Each wall is flat, endless, passes through zero and stands at right angles to its row. A trip goes straight from one point to another. List the walls that it crosses, first one first.

Walls:
(1): [ 0.92 -2.87  0.78]
(2): [ 3.09 -0.06 -0.80]
(3): [-0.53 -1.37  0.80]
(4): [-1.51  1.44 -1.48]
(5): [-1.09 -0.60 -0.19]
(6): [-3.14 -0.44  0.88]
(7): [1.71 1.77 2.34]
Trips:
[ 2.48 -1.46  1.27] to [3.74 0.26 1.99] -> 3
[-2.41 -4.01 -2.62] to [-0.01  0.83  2.10] -> 4, 7, 5, 1
[-1.67  4.54  1.50] to [1.95 3.73 2.02] -> 6, 2, 4
[-3.33  1.81 -4.32] to [-2.37 -4.49  0.08] -> 3, 1, 4

Walls:
(1): [-1.46  1.70 -1.24 -0.73  1.36 -1.32 -1.08 -0.28  3.36  3.45 -2.25 -0.96]
(2): [-0.42 -1.25 -4.28 -0.18 -1.65 -1.90 -3.38 -2.15 -1.55  1.45 -1.03  1.04]
(3): [ 1.71 -0.07 -2.02 -0.92  0.32 -0.80  1.21  4.35  0.48 -0.45  1.27 -0.15]
(4): [ 0.09  0.14  1.47  1.52  0.00 -0.21 -7.47 -0.76  1.60  1.54 -5.60  0.55]
(5): [ 2.78 -3.22  0.69 -2.89  1.75 -0.53  0.40  1.22 -1.34 -1.95  3.41  2.38]
(6): [-3.12 -0.09 -0.78  3.75  2.52  0.43  0.45 -1.24 -2.84  3.39 -1.71  0.16]
(7): [ 0.87 -3.56  2.77  8.99  1.19  1.86 -0.65 -0.21  0.13 -0.59  1.11  1.03]
Trips:
[-1.33  1.24  0.39 -3.59 -1.18 -5.50  1.71 -2.47 -1.44 -0.16  0.19 -2.74] to [-0.34 -1.72  1.00 -1.52  2.31 -0.01 -3.58  0.68 -0.05 -0.55  0.20 -4.93] -> 5, 4, 2
[ 0.53 -0.52  0.80  0.55  0.65 -0.67  3.65 -2.20  0.56  3.49  1.06  3.85] to [-2.29  2.31 -2.00  1.43  0.67 -3.67 -0.98 -2.56  0.67 -0.94  2.41  0.86] -> 2, 5, 7
[ 0.90  0.13  1.29 -0.79 -1.83  2.57  5.43 -3.36  4.08 -0.21  2.33 -1.49] to [ 3.36 -1.03 -1.77  0.69 -5.51 -4.25  0.36  1.36  2.15 -2.62  0.62 -1.18] -> 3, 5, 2
[-2.29  0.85 -0.37  3.49  0.77  1.57  4.67 -3.01 -1.99 -0.27  2.41 -1.96] to [ 1.08 -1.66  2.38  0.92  0.74 -2.43 -0.57 -1.60 -1.37 -3.24 -3.35 -6.58] -> 4, 6
[ 2.28 -2.15 -1.40 -1.17 -4.62  0.18  1.76  0.13 -3.22  3.61  1.71  2.30] to [-3.16  0.33 -1.74  0.46  1.28 -0.21  1.69 -1.86 -3.97 -0.58  4.71  3.43] -> 6, 3, 7
[ 3.19 -1.71 -0.25 -0.94 -1.70  1.80  1.98  1.43  1.43  0.79  0.22 -2.51] to [ 0.26 -1.72 -1.00 -2.75  0.70 -0.56  0.89 -3.52 -1.78 -1.19 -0.45 -3.52] -> 2, 3

Walls:
(1): [ 0.90 -5.74  1.29  1.29  0.83  1.39 -0.61  1.15  4.75 -0.93 -1.32  1.33
  0.35  1.61 -0.69  1.02 -1.70  0.89  0.24  0.91  0.09 -0.59 -4.25 -1.11
 -2.40  2.53  1.10 -1.69  2.87 -0.56  2.22 -2.19  2.98 -0.97 -0.24 -1.97
  3.95  4.27 -0.73  2.69 -1.06 -0.61  0.04 -2.43 -1.79 -0.28 -4.88 -0.17]
(2): [ 0.13 -3.66  1.92  0.50 -2.55  4.76  0.90  0.20  0.38  0.78  0.65 -0.79
 -1.71  1.11 -3.25 -0.78  2.25  0.30  5.39 -0.39 -5.48  1.91  0.23  0.25
 -2.79 -1.07  1.19  3.25 -1.85 -3.25 -0.35 -0.04  2.60  1.88  3.66 -0.27
  2.49  1.09  2.11  1.85 -2.34 -2.23  1.95 -2.34  0.50 -3.41 -2.73 -0.25]
(3): [ 0.87  0.94 -1.40  1.44 -0.80  0.46  2.06 -0.15 -0.49 -3.23  1.25 -1.51
 -4.51  0.51 -1.07  1.05 -3.02  3.65  1.28 -1.88  1.32 -0.11  1.09 -1.10
  0.31 -2.34  0.91 -1.02  1.14  4.40 -0.78  0.08 -0.04 -5.47 -1.20 -1.38
  1.05 -2.47  3.36  2.33 -2.09  0.18  1.29  3.01  1.81 -1.47 -2.23  0.38]
(4): [ 0.64  4.61  0.16 -3.24  1.16 -5.31  3.90 -1.71 -2.71  1.33 -2.61 -3.99
 -0.55  0.99 -2.20 -1.40 -0.92 -1.20  1.03 -1.64  0.08  1.14 -2.91 -2.21
 -2.41  0.62  0.68 -0.79  3.07  0.11  1.20 -4.06 -4.44  2.18  0.69  2.23
  4.03 -2.28 -2.31 -1.03 -2.67 -5.00  0.88 -2.16  2.04  2.97  1.96  0.95]
(5): [-0.53 -4.50  1.29 -2.20  3.86  3.40  1.98 -2.97  0.32 -2.90  3.63 -4.20
 -0.54  2.78 -1.89  2.84  1.30  1.85  2.11 -0.49 -1.90 -5.61 -2.14  1.11
  1.40  2.76  1.68  2.86  0.41  2.22 -0.58 -0.72 -0.75  2.06 -1.37  2.86
 -1.90 -1.77 -0.60 -2.31 -0.21 -4.41  0.91  0.10  1.40 -0.78 -3.25  1.13]
(6): [-2.09 -2.28  0.60  2.46  0.64  1.11  3.87  2.79  0.03  3.52 -1.90 -0.21
 -1.03 -0.55  2.84  2.14 -1.38 -0.29 -1.47  1.05  3.95  2.61  2.02  1.62
  0.82 -0.44 -1.39  3.94 -3.45  0.56 -5.54 -0.52 -0.24 -2.21  1.52 -1.00
  3.67 -0.43  1.73  1.70  3.45 -0.43  0.86  5.31 -1.81  4.76  0.29  3.32]
(7): [-0.40  0.59  1.12  1.41  4.21  3.92  1.25 -3.86  0.95  0.96  0.89  1.25
  0.28  1.86 -2.43 -0.40  1.24  1.64  0.77  1.70  1.19 -2.62  2.27  0.52
  1.21 -2.39  0.30 -0.77 -3.02 -1.98  1.32 -0.66  0.70 -1.07  1.43  1.98
  0.03  2.42 -1.29 -2.60  0.26  0.25  0.08  2.65  0.97 -4.30  2.07  3.98]
(8): [-2.85  1.21  0.78 -0.17  0.86  0.77  1.74  1.39 -1.87  0.27 -1.40  4.49
  1.57 -1.32 -2.26 -2.81  2.65  4.87 -1.60  0.97  2.01  0.71 -0.77  3.50
 -2.30 -3.37  4.04  1.68 -1.75  0.58 -1.04  2.20  3.27  1.60 -4.59 -0.29
  0.51 -0.59  2.12 -2.57 -1.67 -2.43 -1.99  0.48  1.73  0.29 -2.83  5.18]
(9): [ 0.53 -0.08 -3.25 -2.78  0.97 -2.33  2.29  1.49  2.51 -0.21 -1.13  2.47
 -1.22  1.31  0.73  2.66 -1.32  1.90  0.40  2.78  4.13 -2.77 -3.29 -8.21
 -1.79 -2.79 -0.64  2.84 -5.70  2.91 -2.30 -0.18 -1.10 -2.40  2.68  1.21
  0.71 -1.22  1.04 -1.27  0.93 -1.38 -0.78 -0.66  0.82 -2.44  1.00 -0.20]
(10): [ 1.62 -2.42 -0.50 -0.70  0.97  0.32  0.74 -1.97 -2.04 -4.01  1.06  0.66
 -1.25  2.25  3.10 -1.45  1.44  2.78  1.19 -3.64  1.76 -0.72 -0.68 -2.26
  1.87 -0.92 -1.33 -0.53  2.32 -0.62 -2.69  4.93 -3.05  2.94  4.13 -3.24
 -1.63  0.30 -1.40 -1.74 -1.51  0.92  0.29  0.79  0.86 -1.45 -1.20 -0.99]
(11): [ 1.71  3.11  1.42 -2.01 -0.61  0.05  0.90  3.88 -3.54  1.61 -2.11  0.24
  1.52  1.53 -0.78  0.10  1.11  0.51  0.43  0.15 -0.06  0.79  0.31 -2.42
  0.98  0.14 -0.77 -2.33  2.01 -0.46  0.85 -1.21 -0.71  1.10  0.57  0.61
  1.34 -0.85 -1.77 -5.52  0.36  0.90 -1.16 -1.66 -3.71 -3.60  2.20  0.07]
(12): [-0.52  1.04  0.40 -0.45  2.44  3.74 -0.35  1.70  0.12  1.35  1.28  0.34
  1.51 -2.78 -1.81 -1.05 -3.06 -2.39  0.33 -1.61  1.89 -1.98  1.97 -3.56
 -0.49 -1.21 -0.11 -1.31 -1.93 -0.57 -2.51  3.15 -0.74  0.03 -2.18 -1.57
  1.83  0.05 -0.39  0.35 -2.19 -1.37  1.34 -2.17 -1.75 -3.49 -1.91 -3.07]
Trips:
[-1.92 -3.90 -2.26  1.89  1.07  0.40 -0.44  1.25 -1.91  1.46  2.88 -9.00
 -0.89 -2.36 -1.94 -0.02  1.33 -1.75  0.96 -2.56 -2.83 -0.39 -1.31  2.34
  0.67 -0.05 -0.96  0.91 -1.48  1.87 -1.07  1.11 -2.12  0.27  1.61 -2.57
  1.28 -2.52  1.34  1.38  3.39 -0.06  0.48 -1.60 -1.35 -1.72 -0.35  0.41] to [-2.04  1.47  4.06 -0.06 -0.06  0.12  1.98 -1.56 -0.15  3.10  2.79 -2.01
 -0.69  1.31 -0.82 -2.32  0.88 -2.66 -0.75  1.57  1.11  2.92  4.00  2.18
  0.99  1.31  3.70  0.53 -0.64  1.98 -0.25  3.31 -6.13  1.04 -0.94 -0.60
  3.27 -0.98  3.01 -0.66  0.21 -3.14 -1.22 -1.13 -0.18 -2.28 -2.33 -1.07] -> 4, 10, 8, 11, 7
[ 2.64  1.65 -1.51  2.37 -2.48 -0.48  3.61  0.87 -1.95 -0.59  0.18 -0.40
 -0.40 -2.00 -2.11  0.70 -0.40 -1.09  4.32 -0.19  0.38 -1.46 -1.42  1.16
  0.34  0.04 -0.02 -1.51  0.11 -2.81  0.28  0.01  0.73 -2.08 -1.31  3.90
 -0.43 -0.66  4.21  0.86 -1.15  0.24 -0.88  1.28 -0.91  1.73 -0.91 -0.08] to [ 0.34 -2.04  2.86  2.94 -0.81 -2.02  0.28 -0.71  0.78  0.69 -1.57 -1.87
 -2.27  4.17 -4.02  0.53 -0.09  0.99  0.56  2.91 -0.27 -0.75 -2.11  4.24
 -0.87  1.30 -0.11  1.27 -4.11  1.99  0.92 -1.73  0.18 -2.51 -1.71 -0.31
 -1.53  1.54 -2.23 -1.56 -1.62 -1.30  0.49  1.73 -0.02 -0.97  2.61 -1.30] -> 5, 7, 1, 9
[ 0.01  0.53 -0.19 -1.21  0.60  0.29 -1.45 -0.08  1.10 -0.10 -4.38 -2.54
 -2.51  3.21  1.70 -2.94  2.16  2.72  0.59  0.55  1.79 -0.82 -2.79 -1.08
  2.47 -0.63  4.30 -2.54  0.54 -1.11 -1.53  1.39  0.79  1.58  0.59 -2.89
  4.46  3.03  2.57  2.25 -0.03 -0.50  1.52 -0.76 -0.83  0.68 -2.57  0.62] to [-3.66  0.43  0.21 -4.12 -1.86  3.51 -2.70 -2.65  3.30  1.66 -2.64 -0.03
  2.79 -4.27  1.62 -1.93 -3.72 -2.96 -1.52  1.22 -0.22 -0.57  0.19  2.23
  5.96  1.40  1.30 -3.84  2.58 -1.52 -0.67 -3.51  1.36  0.68 -2.37 -2.19
 -4.32  2.51  0.79  0.47 -3.36 -0.63  2.23 -6.22  1.27  0.42 -3.36  0.36] -> 9, 6, 3, 4, 10, 2, 8
